Each row is a point. Each copy is the shape, with its points in the same order, turned, moved and blurred by noise. Is it also mirrored, or only turned?

Shape (5 x 2):
[[ 52  -4]
 [-24   9]
 [ 38 -13]
 [-46  -7]
 [-18  39]]
Copy 1:
[[ 60   9]
 [-16   6]
 [ 49  -3]
 [-35 -15]
 [-17  35]]
Copy 1 is: only turned
Copy 2 (5 x 2):
[[ 52 -13]
 [-24 -28]
 [ 30   3]
 [-49  -9]
 [-20 -57]]
Copy 2 is: mirrored
Copy 3, 5 rows:
[[ 46  -9]
 [-30  18]
 [ 24 -20]
 [-58  -3]
 [-24  50]]
Copy 3 is: only turned
Copy 4:
[[ 30 -36]
 [-27  26]
 [ 20 -34]
 [-47  13]
 [  1  36]]
Copy 4 is: only turned

Shape:
[[ 14  18]
 [-38   1]
 [ 50   1]
 [-30  -6]
 [ 58  12]
 [-13  -4]
 [-22  18]
 [-29  17]]
Copy 1 (8 x 2):
[[ 16  16]
 [ -8 -32]
 [ 10  59]
 [-12 -19]
 [ 24  60]
 [ -7  -9]
 [  9 -14]
 [ 12 -21]]
Copy 1 is: mirrored
Copy 2, 8 rows:
[[-17  13]
 [-19 -42]
 [  8  43]
 [ -9 -34]
 [  0  54]
 [ -5 -21]
 [-28 -20]
 [-30 -28]]
Copy 2 is: only turned

Shape:
[[-38  11   7]
 [ -7 -13  17]
 [  3  20 -13]
 [ 37 -26 -14]
 [  9 -60   2]
 [ 10 -19   4]
 [  5 -12   5]
 [ -2  27  25]
 [-15 -49 -24]]
Copy 1:
[[-23  17   9]
 [  9  -4  20]
 [  5   5 -25]
 [ 36 -40 -13]
 [ 19 -54  29]
 [ 20 -19   7]
 [ 15 -12   6]
 [ 17  32   2]
 [-15 -54  12]]
Copy 1 is: only turned
Copy 2 (9 x 3):
[[  1   5  42]
 [ -9  -2   7]
 [ 32  15   6]
 [ 16 -11 -41]
 [-17 -39 -26]
 [ -2  -5 -12]
 [  2   3  -4]
 [ -1  40  16]
 [ 10 -53   1]]
Copy 2 is: mirrored
Copy 3 (9 x 3):
[[-34  26 -26]
 [-22  -5  -9]
 [  4  10 -32]
 [ 29 -12  11]
 [ -4 -16  45]
 [ -2  -8   3]
 [ -6  -9  -6]
 [-17 -11 -49]
 [ -7  16  37]]
Copy 3 is: mirrored
Copy 4, 9 rows:
[[ 10  19 -28]
 [ 15   7  10]
 [-22 -11 -11]
 [  2 -42  32]
 [ 46 -28  32]
 [ 10 -13  18]
 [  8  -9  12]
 [-21  25   3]
 [ 47 -38  -5]]
Copy 4 is: mirrored

Shape (9 x 4):
[[-21  42 -48   1]
 [-12  -7   0  -5]
 [ 18   9  -1  -7]
 [-17   6  32  -4]
 [-14   2 -29 -14]
 [ 29  38  14  14]
 [ 15  -2  21  27]
 [-33 -37  21   5]
 [ 12 -34 -22  18]]
Copy 1:
[[ 17  38 -48  38]
 [ -1  -7 -13   6]
 [ 17  20  -1  -8]
 [-15   1  16  13]
 [  3  13 -42  10]
 [ 34  33  23  10]
 [ 29 -15  23   8]
 [-16 -47  -7  13]
 [ 37 -29 -26  -7]]
Copy 1 is: only turned
Copy 2:
[[ 38 -22 -16 -43]
 [ -4  13  -5  -6]
 [  4  -4 -26  11]
 [ 11  34   3  12]
 [  1   1 -20 -32]
 [ 31 -19 -16  36]
 [ -2  -6  11  32]
 [-24  40  25  -6]
 [-37 -19   2  -5]]
Copy 2 is: mirrored
Copy 3:
[[ 60  10 -11 -21]
 [ -9  18   1  -4]
 [  1  -9 -13  12]
 [-12  35  -1  23]
 [ 10  10 -11 -26]
 [ 20 -11  -5  45]
 [-10   0  24  31]
 [-36  41  24  -8]
 [-15 -18  28 -22]]
Copy 3 is: mirrored
Copy 4 (9 x 4):
[[ 50  36 -23  19]
 [-21  12  -4  14]
 [  0   7  20  -5]
 [-23   9  15  32]
 [  5  38 -13  -5]
 [ 21 -18  37   7]
 [-10 -27  16   8]
 [-51   0 -18  26]
 [-19 -14 -28 -21]]
Copy 4 is: only turned

Shape, 12 rows:
[[ -1  -1  30 -25  17 -46]
 [  1   7  12 -10  -7  40]
 [ 26  26  -6  36 -20  14]
 [-33 -17  22  18 -19 -11]
 [ -3   2  33 -19  16 -31]
 [ 16  39  -9   7 -20  19]
 [-17 -21 -10  10  -9 -17]
 [ -7 -17  10 -29   9 -18]
 [  4  39 -15  -2  -4   9]
 [ 25  38  -5  21  25  11]
 [-17  14  -4   7  -1  27]
 [-15 -52   3  -5 -13 -22]]
Copy 1 (12 x 6):
[[-46  10   7 -49  25   7]
 [ 20  -3  45  17  -3   6]
 [ 14  21  -6  26 -20 -30]
 [-31 -19  18   2  31 -33]
 [-34  15  17 -27  21   6]
 [  3   9  16  25 -37 -12]
 [-12 -30  -4  -6  19 -27]
 [-14 -17  14 -34  14  10]
 [ -7   4   7  20 -29   6]
 [ -4  36 -10  30 -11   9]
 [ -8 -12  22  32  -1  -1]
 [ -3 -36   1 -35  36 -28]]
Copy 1 is: only turned
Copy 2 (12 x 6):
[[ 25   3 -21  28  60 -13]
 [-27 -30  -1   3   0   1]
 [-23  28  35  -6  -4   6]
 [  4   7  -2  20   0 -53]
 [ 12  -1 -17  31  52 -11]
 [-30  11  10 -21   8  15]
 [ 16  19 -16  19  -9 -21]
 [ 20 -12 -33  23  23  -9]
 [-29  17 -11 -13   8  19]
 [-32  26  14  19  17  33]
 [-32  -3  -9   6 -10  -1]
 [ 49  -8 -18  27  -8 -29]]
Copy 2 is: only turned
Copy 3 (12 x 6):
[[-20   3  23 -27  47 -13]
 [  3  40  -1 -18 -23  -1]
 [ 20  22 -56 -11  -6  -7]
 [ 27  -2  22  19  20   0]
 [-18   7  19 -27  41   1]
 [  4  37 -37  -5 -12 -18]
 [  8 -26   4   1   5 -13]
 [-16  -3  27 -33  14 -13]
 [-20  37 -30  -4  -9 -23]
 [-25  31 -54 -21  -2   8]
 [  0  29  -2   9 -21   6]
 [ 25 -35  27 -15   4 -15]]
Copy 3 is: only turned
Copy 4:
[[ 45  -3  31 -42  -5   4]
 [ -8 -16  -7  15  -4  38]
 [ -1  19  15  52  -9   2]
 [-21  30  16 -25   8   6]
 [ 38   0  28 -35  -2  13]
 [ -4  -8  21  45 -15  12]
 [ -5  10   4 -15  11 -18]
 [ 23 -11   2 -35   2   3]
 [  6 -22  31  35   2   5]
 [ 35   1  22  47  19  15]
 [-12  -9   8  17  19  19]
 [ -3  13 -17 -44  -2 -22]]
Copy 4 is: mirrored
